Each row of a before or after table is a point. One or more steps were done to the points. Then noise was added and the rows were shuffled. The steps act on columns, c1 being the first. Write out the steps. A step turns or swaps two columns, mirrors them in a line or flattens them onto one, adds a multiple of one to another, or multiplies or shifts one. Angles are multiples of 10 degrees, from the lower column toward the higher: turns from -170 to 170, lines from 10 to 170 but not 90. Use the fewest steps. Two steps may share a column if one is a turn and the other turns, adds or multiplies; they go together, in the order done. Otherwise the lowest column goes first.
(in the rows, 128 means zero)

Before:
[[138  98 114]
 [189 109  97]
 [ 83  99 141]
 [105 179 147]
 [140 146 108]
 [147 147 141]
 [157 171  75]
 [175 111 104]
 [155  92  86]]
After (9 x 3):
[[158 107  96]
 [129 173  76]
 [ 75 180 148]
 [111 147 109]
 [145 112 104]
 [124  94  84]
 [109  99 114]
 [116 146 140]
 [ 51  99 143]]
Steps: shift c1 by -30

Before:
[[ 78 147 105 104 158 127]
 [139 109  33  88 135 145]
 [132 163  69  78 135 144]
 [ 93 120 179 157 138  71]
 [146 120 105 157 140 117]
 [149 102 129 116 179 153]
 [ 80  77 203 178 117  88]
 [ 92 166 112 152 155 144]
 [110 110 178 134 138 168]
 [122  93 126 115 146 183]
 [119 101 185 140 110 147]
 [111 114  97 119 154 133]
 [107 116  78 124 135 146]]
After:
[[165 126  69  83 134 102]
 [166 165 114 130 154 158]
 [118 160 182 189 140 113]
 [ 76 175 204 190 116 141]
 [114 143  99 116 153 125]
 [112 148 176 101 139 156]
 [100 137 187 122 109 149]
 [120 111 103 157 141 147]
 [107 117  29  89 133 111]
 [103 107 128 102 179 134]
 [118 149  80 111 135 136]
 [146 178 102 114 156 109]
 [ 95 133 126  80 145 152]]
Steps: turn c1 and c2 by -90 degrees; turn c4 and c6 by 50 degrees

Before:
[[121 138  99 136 159 122 121 123 161]
 [124 135 112 118  98 124 127 130 152]
 [ 88 122 157 127 130 135 180 106 122]
 [111 110 124 123 150 128 137 154 148]
 [ 96 154 118 108 100 165 141 168 144]
 [143 118 146 149 124 125 170 110 142]
 [118 139 134 154 182 106 170 134 153]
 [103 120 153  81 156 138  99 151 149]
 [117 120 145 162 128  67 152  95 140]
 [130 120 123 135 117 131 108 143 124]
 [107 157 117 101 163 120 105 124 110]
 [115 101 126 100 117  99 156 129 142]
 [ 97 132  98 126 135 141 125 139 153]]
After:
[[122 136 112 117 159 146 127 110 142]
 [ 86 126 156 131 127 125 181 122 117]
 [105 122 155 182 135 149  99 148 128]
 [ 95 152 118 125 163 161 144 205 104]
 [119 137 101 140  98 157 125  89 148]
 [142 118 147 109 117 139 171  94 136]
 [117 123 143  99 108 106 151   5 187]
 [117 101 125 142 155 126 157  79 160]
 [130 122 124 116 132 123 108 148 124]
 [ 98 132  97 134 124 157 124 137 129]
 [117 138 134 141  70 138 168  85 160]
 [111 111 126 147 117 145 134 138 139]
 [106 156 118 169 116 109 104 129 123]]
Steps: turn c4 and c5 by -140 degrees; turn c6 and c9 by -60 degrees; add -1.5 times c9 to c8

Before, 11 rows:
[[212 133 148 132 141 136 133 128 117 149 139 153]
 [126 110 148 139 128 111 144 188 192 115 134 153]
 [106 139 130 100 149 132 134 182 120 127 115 148]
 [119 116 196 106 146 119 169 130 131 109 116 157]
 [180 122 132 117 151 105 164 117 123 128  93 160]
 [ 97 114 126 123 142 149 145 128 105 140 127 146]
 [106 133 134 108 129 165  99 122 119 101 134 144]
 [111 143 139 139 144 117 145 130 180 103  87  73]
 [101 125 156 132 135 142  68 161 109 111 132 148]
 [101 134 124 126 127 137 160 140  98 103 118 135]
 [118 113 136 115 145 111 141 146 140 109 138 119]]
After:
[[122 133 131 107 131 165 165 116 121 103 112 142]
 [145 109 135 115 144 113 125 167 139 116 113 118]
 [167 112 195 106 146 120 113 132 132 107 133 158]
 [168 135 122 127 129 141 126 153  98 101 129 136]
 [122 116 129 117 151 107  64 106 122 116 162 163]
 [160 109 127 124 141 150 140 126 104 141 135 145]
 [140 108 147 138 129 111 120 250 191 117 117 151]
 [153 139 139 138 143 115 131 130 181  90 159  73]
 [ 99 124 155 132 137 144 187 193 111 114 117 145]
 [148 134 130  99 149 131 140 237 120 123 142 148]
 [ 78 129 148 131 141 133  58 126 116 152 123 151]]
Steps: turn c1 and c7 by -130 degrees; add -0.3 times c5 to c2; multiply c8 by 2; mirror c10 and c11 in the line at 10 degrees

Before (10 x 18):
[[ 92 104 148 149  98  96 150 131 110 146 101 113 103 125 150 132  96 121]
 [105  92 141 105 124 105 171 122 117 128 109 130 111 128 104 155 101 153]
 [ 94 131 161 153 106 130 128 129 132 106 160 138 127 124 149 150 135 132]
 [155 130 131 132 146 100 147 152 148 141 129 143 138 111 120 121 149 152]
 [109  94 106 128 154 142 147 117 145  89 119  99 108 136 165 133 146 162]
 [ 98  88 146 152  98 153 136 116 111  84  97 126  99 146 117 109 115 172]
 [ 99  81 117 154 108  95 142 168 112  97 122 105 158 135 126 105 114 118]
 [ 90 144 112  89  96 147 152 118 102  92 103 127 138 120 108 152 123 162]
 [133 132 101  94 108 149 170 143 120 140 135  91  92 137 114 116 149 119]
 [137 144 139 145 135 148 142 116 160  88 146 130 134 104 143 145 116 172]]
After:
[[136 131 154  98 108 149 170 172 121 129 134  90  92 129 111 117 151 145]
 [ 91 103 115 154 100  97 150 135 110 137 100 114 102 117 151 130  96 128]
 [105  92 104 102 125 105 170 110 119 128 109 132 112 128 104 157 100 132]
 [108  96 130 102 154 142 147  94 145 107 119 101 106 154 164 133 147 100]
 [ 99  89  91 126 101 153 136  91 112 100  99 125 100 160 118 108 113  92]
 [153 128 112 119 145 101 147 201 149 143 131 143 138 109 118 122 148 112]
 [ 89 144 128  75  98 148 151  99 101 114 104 128 139 142 107 152 122 124]
 [ 98  80 142 154 106  95 145 248 116 112 122 105 159 147 126 103 115 113]
 [ 93 130  97 153 105 133 127 132 130 121 161 136 125 137 148 149 135 120]
 [138 144  94 118 137 147 141  89 159 123 145 131 133 134 143 145 117  92]]
Steps: turn c3 and c18 by 150 degrees; turn c4 and c18 by -40 degrees; multiply c8 by 3; flatten c10 and c14 onto the line at 130 degrees

Before (10 x 24):
[[162  92 103 127 127 130  74 141  89  97 116 101 118 120  99  69 159 134
  149  79 110 167 170 121]
 [100 123 108  91 131 114 150 114 128 122 104 133  98 106 106 167 118  37
  103 153 127 104 112 132]
 [179  99  96 106 121 116  89 160 107  98 167 135  55  89 194 168 122  77
   84 138 160  94 152 125]
 [122 144  80 167 117 124 119 159 196 143 150 134 157 142  99 104 162 110
  104 118 130 165 119 108]
 [167 129 146 130 185 160 185 136 143 170 142 165 109 180  91 147 143 121
  190 212 159 160 106  97]
 [155 147 165 110 152 151  52 135 103 133  99 107 162 137  80 140 147  88
  192  73 132 113 176  81]
 [117 110 128 135 143 203 133  80 117 154 150 173 115  97 108  93 191 166
  175 134 178  76 187 166]
 [145 125 112 130  98  91 156 115 107  73 146 121 187 161 103 130 103 122
  161 113 162 140 111  99]
 [117 154  70 112 180 120 154 106 141 141 104  94 128 174 170  60 157 111
  127 204 134 132 142  85]
 [108 132 110 102 126 108 162 159 133 129 124 112 155 169 106 144 137 166
  150 162  97 133 176 116]]
After, 10 rows:
[[106 121 107  92 131 115 150 122 127 109 106 144  95 106 105 169 128   5
  104 153 127 105 114 132]
 [146 147 163 107 152 152  52 145 107 154  97 115 165 140  78 138 135  60
  192  70 131 110 176  83]
 [159  94 100 129 125 131  74 153  86 144 117 112 118 122  98  68 170 104
  147  79 113 165 166 119]
 [ 96 110 130 139 143 203 132  96 117 187 149 182 114  98 110  90 148 135
  178 134 176  69 186 167]
 [163 124 110 130  96  93 158 133 105  80 145 137 188 160 104 131 156  94
  164 114 163 141 113 100]
 [104 133 111 104 125 109 164 138 134 130 123  93 160 166 105 145 135 134
  152 160  96 137 177 114]
 [186 100  97 105 123 114  88 115 107 118 167  99  54  90 194 165 149  48
   84 142 159  93 156 125]
 [151 134 146 128 184 158 182  92 142 176 143 124 107 181  93 145 107  88
  188 209 155 160 107  97]
 [112 143  83 166 115 125 119 117 197 160 148  99 160 144  98 102 137  79
  102 121 127 165 121 107]
 [113 155  68 111 180 119 157 165 142 152 107 142 128 172 172  58 135  80
  125 200 134 134 142  86]]
Steps: turn c10 and c17 by -50 degrees; turn c1 and c10 by 20 degrees; mirror c8 and c12 in the line at 130 degrees; shift c18 by -30

Before (9 x 48):
[[140 125 121 128 139 161 148 130 107 136 111 139 120  97 118  91  83 138
  111  72  94 146 157 157 155 136  99 110 145 155 128 104 186 136 126 139
   97 101 130 154  96 130 126 163  60  99 109  93]
 [148 101 152 146 116 186 164  93 103 199 121  80  98 131 114  96  95 147
  121  80 102 145 135 114 139 137 136 117 164 168 135  72 174 164 117  96
  123 114 109 144 130 184 118 111 100 140 111  90]
 [107  97 105 141 130 169 150 103  67 146 141 111  88 133  86  93 100 126
  146 104 106 168 144 135 178 134  95 101 141 192 140  94 158 132  91 145
  108 110  89 106  84 132 114 126  98 155 121  89]
 [157 124 106 160 130 188 189 157  98 167 120 125 102  83  97  55 102 169
  111 104 131 162 135 131 165 115 122 135 189 194 157  58 142 119  88 128
  123 111 108 158 131 163  87 162  89 134 108 117]
 [ 73  81 148 165 118 105 106  90 121 106 166  86 163 163 116 140 186 108
  158 142 108 133  71 109 103 126 158 173 126 154  74 149 102  82 112 163
  144 140 145 101 157 100 148 129 156 166 129 150]
 [119  98 133 108 122  83  89 132 174 111 206 160 176 124  52 143 111 129
  223 126 127 147 139 164  99  68 176 137 106  65 121 143 114 145 146 134
   99 148 160 148 137 106 153 183 120 170 136 167]
 [ 80  26 156 195 126 104  89 109 140 158 140 114  88 154 154 135 190 114
  157 148 112 149  59  49 118 152 135 125 144 109  74 138 122  90 116  98
  146 144 109 103 119 133 116  88 148 160 103 109]
 [124  64 128 105 141  80 112 136 155  63 174 177 172 158  66 136 134  97
  207 121 126 117 139 140 134  89 159 120 131 103 135 131 112 160 160 133
   66 156 176 145 175 147 169 183 124 142 149 186]
 [151 128 125  97 154 181 165 148  91 155 128 120 103 116 130  69 108 150
  115 100 125 171 155 138 141 116 118 134 134 166 177  65 193 163 127 135
   69 138 124 138  97 126  96 142  67 143 140 126]]
After (9 x 48):
[[159 123 106 155 130 187 186 173  96 165  87 125 102  80  96  68 101 167
  111 104 131 137 137 133 162 115 120 135 187 198 159  60 140 117  86 128
  123 111 108 158 130 166  48 162  85 133 107 115]
 [126  61 128  95 141  79 114 125 154  64 171 205 169 160  65 111 133  96
  205 120 128 143 140 140 133  90 158 121 132 101 135 131 114 160 162 135
   68 157 177 145 176 142 209 183 122 143 148 190]
 [139 128 122 131 143 162 149 146 108 135  92 147 117  96 118 102  85 135
  109  75  93 119 156 153 155 140  98 110 145 156 128 104 186 136 124 138
   98 100 127 155  99 130 123 161  63  96 106  90]
 [112 101 104 144 128 171 151 152  63 147 122 101  91 137  84  92  98 123
  145 105 107  86 144 134 180 136  93 101 141 194 139  92 160 133  93 145
  104 111  89 104  85 131  99 126  96 158 123  90]
 [ 76  79 145 167 120 108 106 113 120 102 170  59 159 162 114 121 186 111
  156 140 108  98  71 108 105 124 152 173 122 156  69 147 102  85 111 162
  143 140 144 101 156 100 169 131 157 165 128 150]
 [ 80  26 157 201 126 106  90 134 142 161 143 104  85 151 150 127 192 110
  158 149 111 101  56  49 118 150 135 126 145 112  74 137 123  89 117  98
  145 143 109 104 121 133 105  90 147 161 104 109]
 [150 126 122  91 156 181 165 175  89 156  98 116 100 112 132  78 109 151
  111 100 124 128 155 137 143 114 116 130 136 166 178  68 194 162 126 137
   68 137 124 136  97 124  66 141  66 143 138 126]
 [117 100 134  91 122  84  89 147 174 111 200 178 178 125  52 102 112 128
  223 129 126 121 137 160 100  68 177 138 106  69 120 141 110 145 144 133
  101 146 158 147 138 105 179 185 116 170 135 168]
 [146 102 149 151 117 188 165 127 103 200 104  52  96 133 114 105  95 149
  124  82  99  87 137 114 139 138 136 115 164 167 131  73 176 164 116  96
  125 116 106 140 130 181 108 110 100 137 111  89]]
Steps: add 0.3 times c26 to c4; mirror c8 and c22 in the line at 30 degrees; turn c11 and c16 by -30 degrees; multiply c12 by 1.6; multiply c43 by 2

Before (9 x 64):
[[176 152 127 102 120 133 111  94 100 102 121  99 102 126 144 123 113 118
  171 159 143 102 131 150 106 132 152 128 114 123 121 114 126 112 141 113
  125 145  81 133 134 112 102 118 117 138 114 107 117 132 158 136 122 146
  154 119 128 130 144 125 117 133 101 141]
 [110 134 111 110 123 146 152 116 138 150 107  99 105 101 117 144 150 152
  120 147 125  98 123 137 155 132 133 137 118 120 101 115 124 124 125 119
  139 135  89 203 144 122 148 130 138 146 159 114 117 139 112 134 132 126
  135 125 108 129  96 122 135  97 127  95]
 [126 151 120 148 115 136 110 125 132 134 103 126 111 146 120 136 133 156
  114 143 120 134 118 137 110 116 154 139 144 121 120 113 129 130 145 123
  140 124 107 135 117  53 171 115 138 124 123 150 120 147 112 125 123 129
  149 143 107 126 116 137 117 115 132 118]
 [131 101 120  97 100 141 118  85 118 144 157 132 192 144 138 146 136 155
  127 158 125 128 112 140 157 133 152 131 114 143 115 135 129 125 131 141
  121 110 157 146 143 129 142 153 126 145 112 126 126 135 111 118 128 121
  155 149 133 125 140 141 118 120 149  93]
 [119 138 126 117 129 148 116  97  83 118 128 124 106 140 114 125 154 142
  134 146 128 122 120 135 132 114 156 170 112 129 102 195 124 138 107 126
  126  98 136 147 122 115 117 133 120 143 106 147 117 129 138 133 137 144
  135 121 118 149  80  89 130 151 102 144]
 [124 144  96 100  98 148 154 187 134 134 145 118 134 147 120 124 150 142
  114 142 135  98 149 138 140 117 101 137 110 125 110 118 135 109 130 130
  125 152 138 137  64 127 151 169 129 134 101 150 165 164 112 134 123 146
  120 120 118 118 139 134 114 115  65 145]
 [118 134 129 156  72 129 116  83 120 134 103 120 117 128 110 131 139 130
  124 147 119 245 167 152 154 114 146 132 111  85 125 132 120 149 140 126
  129 153 127 140 145 124 123 128 125 141 129 126 125 154 120  86 119 144
   77 119 167 123 121 140 145 106 149 143]
 [120 139 126 138 116 153 111  99 138 123 113 138 114 143 125 137 145 115
  125 114 132 114 115 139 127 118 154 126 112 149 116 138  51 117 130 121
  151 131 134 138 127 132 151 113 125 135 131 149 131 138 118 124 130 144
  121 130 113 121 138 134 141 102 130 125]
 [115 141  94 139 131 129 116  98 128 124 122 137 121 122 142 122  64 141
  119 154 119 120 157 121 158 114 134 127 146 144 174 132 135 110 106 174
  129 102 140 135 143 128 129 116 126 117 102 129 125 136 105 114 118 115
  139 129 113 153 142 140 148  97 137 122]]
After (9 x 64):
[[109 132 114 110 123 128 153 114 138 149 107  97 106 101 118 144 147 150
  121 147 123  97 122 140 157 132 134 138 117 120 101 135 125 124 116 120
  140 135  88 201 142 118 146 130 138 149 159 114 117 138 113 135 132 128
  134 125 107 129  98 123 109  96 126  96]
 [116 134 127 154  72 131 116  84 120 137 102 119 117 127 110 129 140 130
  123 147 119 244 168 151 155 112 143 132 112  84 124 133 121 150 141 126
  130 152 127 142 145 121 121 128 125 142 130 125 125 153 120  86 120 144
   76 118 168 122 119 141 119 106 148 144]
 [118 142 124 118 128 124 115  99  83 116 126 123 109 138 116 126 153 144
  135 148 130 121 120 134 133 116 156 171 111 129 103  63 123 137 157 126
  125  99 134 148 122 107 115 132 123 143 106 145 118 127 139 134 134 140
  134 121 120 150  78  86 109 152 103 143]
 [178 152 128 101 120 123 112  93 101 102 120  97 102 127 144 122 113 119
  170 159 143 103 132 151 106 133 151 128 116 123 120 148 126 111 131 112
  125 147  81 131 134 102 102 117 115 138 113 108 115 132 158 133 122 147
  155 119 128 130 145 124 128 136 102 140]
 [124 143  94 103  96 121 155 186 132 133 144 116 136 149 121 125 152 141
  115 141 134  98 147 138 141 115  99 135 110 126 110 139 134 109 121 129
  124 151 137 136  63 128 153 168 129 135 100 151 164 163 112 131 123 147
  119 118 119 120 139 134 118 115  65 145]
 [121 138 128 138 116 125 109  99 135 126 113 139 115 145 125 138 145 115
  127 115 135 112 115 138 127 118 155 125 110 150 115 122  50 119 136 122
  150 131 135 140 127 132 150 113 123 135 130 147 130 136 119 123 128 146
  119 128 113 121 139 134  99 101 129 126]
 [131 102 120  98  99 123 118  83 119 144 158 134 192 144 140 144 134 153
  128 158 124 128 111 141 157 132 152 130 116 143 115 125 131 124 134 141
  122 110 159 147 145 129 143 153 124 145 108 127 125 136 112 118 128 120
  156 148 134 126 142 140 122 121 148  94]
 [126 151 121 149 114 124 112 125 132 134 102 126 112 144 119 137 133 155
  115 142 120 135 117 136 110 117 157 140 143 121 119 151 127 129 131 125
  140 125 107 133 118  11 169 117 139 121 123 152 119 147 112 127 121 128
  149 142 105 127 116 137 124 113 132 116]
 [116 141  94 138 130 136 117  99 128 127 120 135 120 121 142 122  65 142
  119 155 122 118 157 118 159 111 135 128 145 142 175 109 133 110 117 176
  127 101 138 135 145 126 128 119 125 115 102 127 123 136 105 114 118 114
  139 128 114 153 144 141 118  97 138 122]]
Steps: turn c6 and c61 by -120 degrees; multiply c6 by 0.4; mirror c32 and c35 in the line at 70 degrees; multiply c42 by 1.6
